Each point is reached from the start by the listed moves, each made once or not at all, plus a little noise. Is the number of moves made odd or even? Then give how often each move was made.

Moves:
(1): [25 11 -8]
(2): [-14  15 -20]
(3): [-2 39 26]
Start: [24 -4 -4]
Points:
[25 -4 -5] -> even (0, 0, 0)
[34 60 -7] -> odd (1, 1, 1)
[47 45 13] -> even (1, 0, 1)
[ 12  12 -23] -> odd (0, 1, 0)

Moves:
(1): [12  4  6 -3  5 -4 21  4  6  8  1 -4]
(2): [-11   5  12   6  -3  10   8   6   1   7  16 -12]
(3): [  6  -7   5 -23  -7   1   3   8  -6 -12  -1  -5]
(4): [-20  17   6  13  11 -12   2 -30  -2 -15  18   2]
(5): [ -7 -14  -1 -21   9  10   1  -5   3  13  24  -3]
(6): [ 19   2  14   9  -7  16   9 -10   0 -17  -4  -5]
(7): [  8   5   8   5   7   2   8   3 -12  12 -15  17]
(8): [ 13  10   4   6  -2  -3 -23  26   3  13  14 -18]
(9): [  6  -2   6  -4 -15 -20   3  -5  17  -2  20  15]
Start: [ -4   0   4   5  -3  -3 -11  -5   8   7  -4   2]
Points:
[ 16  -5  20 -29   5   6 -22  27  -5  32  18  -8] -> even (0, 0, 1, 0, 1, 0, 1, 1, 0)
[ 20  32  32  29   5  -7  -3 -17  15  -2  26 -23] -> even (1, 0, 0, 1, 0, 1, 0, 1, 0)
[-24   1  14  -9   2 -26  -4 -46  26   2  60  17] -> odd (0, 0, 0, 1, 1, 0, 0, 0, 1)
[ -8   2  22   6 -18 -14  -1  -4  25  13  32   2] -> even (0, 1, 0, 0, 0, 0, 0, 0, 1)
[ 45  22  54  23 -17  -2  16  17  23  26  29  -6] -> even (1, 1, 0, 0, 0, 1, 1, 1, 1)
[ 15   6  42 -19  15  11  31 -37  -5  -3  18   5] -> even (1, 0, 1, 1, 1, 1, 1, 0, 0)
[  2   8  35   6   1  -5  11 -51  15  -4  36  28] -> odd (0, 0, 0, 1, 1, 1, 1, 0, 1)
